Every row gives one point. The window is the flat piece filled in between its corners: a triangle in 3 columns, a solid with four corners in 4, and so on. A path goes straight from each point to the next, and from the last back to the first. After which points does the path pass through the window?
In the rows, 128 means zero.

Window (4 x 4):
[[167 125  80 128]
 [ 52 141 166 153]
 [125 149 111 103]
 [172 106 142  77]]
Path:
(1): [112 172 156 143]
(2): [ 66 105 135  97]
(3): [127 105 127  90]
(4): [162 172 131 112]
(5): [239 108  88 199]
(6): [151 133  75  69]
(7): [ 93 128  63 103]
(8): [144 176 164 127]
Through the window after points: 3

Window (6 x 6):
[[141  63 155 175 166  81]
 [154  81  57 100 147 139]
 [ 94  85 163 203 140 121]
 [ 89 153 171 160  76  83]
 [182 158  67  99 148 152]
 [188  82 105 120 129 154]]
Path:
(1): [150 105 110 165 124 115]
(2): [151 123 118 191  81 141]
(3): [123 100  89  67 165 103]
(4): [ 78  48 139  63 124 117]
(5): [178 122 101 207 144 135]
(6): [123  69  72 188 105  90]
(7): [173 111 164 101 170 126]
(8): [ 64  98 176 130 132 139]
(9): [144 136 103 180 108  82]
(10): [168  86  88 180 125  75]
(11): [110 105 142 105 173 152]
(12): [130  36 156 110 143 150]
Through the window after points: 2, 4

Window (9 x 9):
[[ 65 102 141 179  34  66 139 116 172]
 [170 170 141  88  73 200 120 101 146]
 [131  81 105  34 171  92 155  85 101]
 [151  80 155 151 143 102 140 127 164]
 [159 118  32  60 171 139 137  95 112]
 [ 69 182  97 145 133 118 180 158 138]
 [156 165  90  91  75 151 129 129  61]
 [120  74 181 121 104  87  61 135 189]
 [172 133 162 114  81 103 127 162 213]]
Path:
(1): [118 103 156 105  94 135 158 184 139]
(2): [135 100 105 117  85 156 151 139 112]
(3): [170 172 149  94  93  90 104 138 171]
(4): [127 215 155 156 168 114 125  93  85]
(5): [148  22  85  61  53  96 131 167 206]
(6): [100 107 106  73 119 130 144 200 181]
(7): [168 148 112 169 100 106 113  51 113]
(8): [131 144 181  92  99  19  91  98 165]
(9): [111  85 108 144 113 149 155 142 171]
(10): [135  87 161  98 112 118 139 142 159]
(11): [176 153  86 232 163 108  95  62 151]
(12): [159 137 158  97 162 101 126 101 105]
(13): [122  62  76 101 110 123 149 124 176]
(14): [113  85 120  59 114 135 122 128 135]
(15): [145 138 118 136 129  92 121  98 109]
(16): [181 154  90 110 122 137 125  64 150]
Through the window after points: 2, 10, 12

Window (12 x 12):
[[158 136  94  73 191  92 115 226 118 123 185 121]
 [150  55 103 124 144 105 105 183 116 106 167 138]
 [114 135 118  98  95  74 150 154 177 163 117 101]
 [161 121 201  92 150  77 113 143  99  61 112  94]
 [172 201 142 120  84  96 173 111 161  96 183 147]
 [140 151 140 198 159  89 119 114 111 177 142 168]
 [ 43 145 141 163 158 153 147 169 139 143 145 157]
 [210 104 148 155  92 153 116 162 127 177 104 146]
 [ 89  70 133 119 131  92  51 155  40 109 156  82]
 [101 135  17 108 173 130 136 103 100  98  81  70]
 [163  91 143  61 177 166 101 203 199 202 145 173]
 [124 140 149 209 169 175  54 156 153 109 127 124]]
Path:
(1): [111 140 115 109 130 106  73 194 156  86 152 158]
(2): [127 142 165 102 157  83  82 197 126 144  85 186]
(3): [165  95  98 139 131 162 150 142 120 124 204  64]
(4): [114 117 191 175 174 123 148 141 139 108 190  93]
(5): [129 134 113 135 127 134 114 166 127 168 110 168]
(6): [138 154  70  81 155  62  72 235 118 170 149 203]
(7): [143  94 155 124 155 141 150 130 118  87 155  35]
(8): [124 110 174 149 113 151 143 170 131 198 171 107]
(9): [167 138  76  71 212  99  59 165 194  91  93 188]
(10): [ 77 122  98  71 145 129  82 185 104  66 118 166]
(11): [175 118 135 135 148  88 122 143 120 144 149  88]
(12): [144  66 174 102 178 136 126 163 151 133 163  81]
(13): [169 191  61 159 104 113  72 171 122 139 110 198]
(14): [145 131 119  85 130  95 107 185 141 121 124 142]
(15): [138 106 123 139 151 143 146 158 134 131 183  88]
(16): [177  73 182 135 183 171 133 127 111 212 118  95]
Through the window after points: 2, 4, 6, 8, 16

Window (14 x 14):
[[112 186 125  77  73  75 197  68 155  56  96 138 137 129]
 [ 49 102 170  77 211  93 141  88  99 174 126 155 122 101]
 [107  66  81  82 171 176 114  89 154 154  74  56 135 146]
 [ 99 122  74 108 155 122  52  65 136 100 106 101 129 157]
 [150  82 109  88 148 188  81  66 142 155  83 154 126 169]
 [114 127 131 102 115 137 115 158  88 201  87 113 156 172]
 [ 90 148 138 175 172 164 150 158 158 197  92 122 123 157]
 [142 129 127  95 169 108 127 147 171 201 139 112 122 149]
 [114 157 134 131 101 111 192 139 140  99 163 148 195  93]
 [ 90 132 107 163  35  47 224 127 161 107 149 159 126  97]
 [ 77 130 156 132 120 151  99 164 196 219  97 111 139  90]
 [144 155 133 118 133  48 177  21  88 122 107 137 160  82]
 [135 124 200 115 125  70 166  64  85  80 137 114 111 102]
 [142 185  92 113  70  93 198 123 104  75 125 151 102  62]]
Path:
(1): [129 118  67 126 113 173 166 101 121 153 159  94 122 145]
(2): [126 201 125 118 134 128 115   9 118 159 201 128 141 119]
(3): [120  89 117 113 102 102 181 169 145 108  36 119 138 117]
(4): [176 120 194 110 129  82 175 151 138 129  62 175 140 104]
(5): [ 46 147  74 121 107 112 142  25 100 105 196  83 117 118]
(6): [ 83 129 106 109  93  98 174  87 128 177 159  81 147 143]
(7): [141 124 155 120 169 109 112 103 134 115  80 162 135 115]
(8): [123 103 162 146 136 105  93 117 169  87  35 160 120 149]
(9): [ 91 151  70  94 144 139 124  88 113 171 162  81 145 132]
(10): [112 158 126  93 133 157 191  42 146 162 162 138 150 169]
(11): [127 118 120 115 143  89 123 137 138 140 101 110 138 102]
(12): [ 98 150 240  95 157  13 108  87 133 118  37 163 121  82]
Through the window after points: 4, 8, 10

Window (14 x 14):
[[114  65 155  86  95  93 189  51 106 165 140  95 141 163]
 [156 126 143 178 135  78 145 131  78 177 142  87 149 144]
 [ 96 115 110  93 142 122  54 159  83  69 100  62  99 101]
 [131 147 158 155 128 149  96  76 126  81  85 105  46 191]
 [135 111 105 113 137 136 119  67 182 147 170  39 166 157]
 [117 131 171 134  96  52  61  98 175 126 106 164 154 122]
 [ 89 148 164  51 120 161 148  53  93 199 137  94 126 113]
 [ 73 179 143 145 140 157 167  99 175  96 129 148 138  87]
 [159 106 120 157 167 119 121  68  99 134 173 145 107 136]
 [ 75  96 154 161  97 126 198 100 138 200 132 133  72 123]
 [ 72 124  75  33  75  98 161 141 123 200 136  98 182 134]
 [ 57 142  96 149  40 136  65 178 100 106 125  66 173 134]
 [134 105 160 190  87 192 171 191 119 129 155 103  89 155]
 [ 63 114 143 116 118 101  25 139 118 127 103  80 193 205]]
Path:
(1): [111 157 166 126  96  61 100 102 144 128 130 133 118 144]
(2): [ 49 148 142 131  44 102  78 134 121 104 195  88 147 151]
(3): [108 122  98 139 102 149 101 148 105 141  74  80 160 124]
(4): [ 86  85 126 153  81 203  98 184 161 177  67  82 171 125]
(5): [107 154 132 128 100  78 118 101  86  87 186  94 114 164]
(6): [ 79 177 154 112 153  87 150  71 162 105 173  84  66 202]
(7): [139  65 128 146  73 155 134 111 104 191 100 135 189  97]
(8): [122  84 135 143 123 117  77 102 153 140 108 142 176 112]
Through the window after points: 2, 4, 8

Window (14 x 14):
[[144 185 163 117 133 152 106 104 117 183  34 200 138  67]
 [ 98 110 106 156 207 143 112 179 151 107  89 112 142 210]
 [109  53 112 104 196 175 166 164 108  82 105 122 134 146]
 [119 140 118  54  65 143  92  76 126 185 121 108 132  83]
 [169  82 123 201 144 169 156 140 106 115 113  99 120 183]
 [155 153 111 121 110 178 119 110 164 154 202 151  76  84]
 [126  83  80 123 109 148 173 209 139 163 145 126 111 153]
 [122 112 101 119  80 190 178  99 173 134 153 162 121 173]
 [119 240 112 129 154 126 136  77  64 148  57 153 222  56]
 [129 229 186 120 120  64 137  79  91 121  72 173 153  69]
 [124  86 107 182 171 163 163 195 176  56  53  81 162 143]
 [ 82 147  87 113  69 190 126 127 103 128 130 134  64 118]
 [116  92 121 139 124 150  77 176 113  96 108 170 182 126]
 [ 52  68 145 178 151 185 161 172 141 130 143  99 140 147]]
Path:
(1): [116 160 159 110 108 203 123 145 122 183 131 121 150 128]
(2): [115 142 135  73 134 190 142 239 157  89 168 142 220 180]
(3): [118  99 106 162 147 160 123 119 124 145  89 130 104 122]
(4): [115 102  68 173 132 121 147 130 125 141  95 170 115 104]
(5): [131 175 190  64 116 150 142 175 123 132 134  94 156 158]
(6): [142 142 119 120 118 173 131 148 115 130 110 110 119 136]
(7): [ 97  33 112 207 185  96 186 151 165 159  74 217 172 110]
(8): [130 127  87 104 100 132 121  88 141 131 134 140 103  92]
Through the window after points: 4, 6, 8

Window (14 x 14):
[[140 151 146 156 164  81 219  93 172 132  44 100 192 106]
 [164 142 109 186 155 114  50 104 140  93 134 104 167 112]
 [ 57 115 169 139 112 111 127 136  72 133 126 128  80 190]
 [107 111 104 104  84  79 145  95 147 128 109 201 108 198]
 [107 164 101 135  75 120 163 105 125 249  91 151 142 117]
 [108  70 107 112 132 186 213 114 151 154  82 129  99 153]
 [115 108 203  92 117 123 113  54  57 156 193 127 112  92]
 [ 70  96  96 183  99 159 153 173 138  93 140  57 181 212]
 [140 137  75 125 126  98  97 102 101 165 129  40 141 133]
 [133 124 114  80 152 140 140 202  63 132 117  89 143 143]
 [112  88 164  88 141  79  76 122 160 120 122 129 125 162]
 [ 88 165  81 102  96 154 123 158 132 108 152 134  88  92]
 [ 26 162 127 152 106 161 149  60 119 140 109 147 164 163]
 [102 144  64 131 223 109 138 225  80 131 167 104 143  56]]
Path:
(1): [ 81 168 147 112 118 148 157 143 148 144 146 150 158 186]
(2): [128 160 178 139 159 142 159 151 167 138 133  84 169 219]
(3): [ 87  84  56 128 108 116 137 126  76 123 111 115 123  69]
(4): [107  83 147 149  93 115 101  83 103 152  69 108 170 117]
(5): [103 171 101 101 194 127 166 180 138 108 195 115 100 198]
(6): [111 168 123 152 157 129 130 121 133 133 142 113 144 151]
(7): [138  37  87  89  82 111 107 131 130 119  93  97 147  98]
(8): [111  74  94 136 117 104 120 106  89 137 113 111 139 105]
(9): [104 208 124 129 129 150 181 131 171 143 118 138 133 197]
(10): [151 135 129 143 169  95 152 125 148 170 154 103 147 147]
(11): [ 27 121  52 119  72 183 142 159 101  64  53 130 158  94]
(12): [114  51  82 161 120  99 126 113 100 103  89  90 106  89]
Through the window after points: 2

Window (14 x 14):
[[206 197  66  85  94 109 190 132  79 121 176  66 154 154]
 [ 82   7 189  85 133  63 130  98  89 147  97 167 138 130]
 [134 104 138 113 146 166 146 121 119 111 170  73 105 102]
 [141 212  64  55 163 126 150 147 127  82 171 104 166 131]
 [106  70 126 128 166  77  89 109  98 211  83 172 142  47]
 [183 205 106 122 143  44  88 154 116  97 144  82 134 144]
 [130 119  91 158 121 149 137  83  83  74 123 135 143 156]
 [188 199 126 101 179 114 117 159  62 116  78  83 168 154]
 [142 112 129  82  75 175 142  84 172 138 126 130 126 154]
 [225 169  67  52 114 134 129 157  89  61 151 110 108 132]
 [149 196 144 103  83 119 133 181  65  94 149 130 144 125]
 [ 63  52 128  77 124 126  61  82  79 194 133 130 116 128]
 [ 93  61 112 129 154 111 122 165 110 183 109 155 107 156]
 [148 122 147  91 149 148 140  78 104 149 186 171  96 153]]
Path:
(1): [ 88  97 121  86 121 121 131 112  92 137 120  90  92  88]
(2): [219 123 145 145 166 152 147 133 130 104 194 159 183 205]
(3): [189  95 164 103  97 100  80 184 134 138 222 117 159  96]
(4): [118 196  76 107 156  89 163  84  66  99  65 106 113 175]
(5): [103 102 144 117 114 115 126 110 105 137  86 114  94 112]
(6): [139  82 121  66 162 121 119 119  92 132 194 136 173 149]
(7): [170 141 132 101 124  95 110 119 107 128 164 120 180 165]
(8): [126 138 101 103 142 131 156 122  89 116 122 130  52 108]
Through the window after points: 1, 3, 5, 7
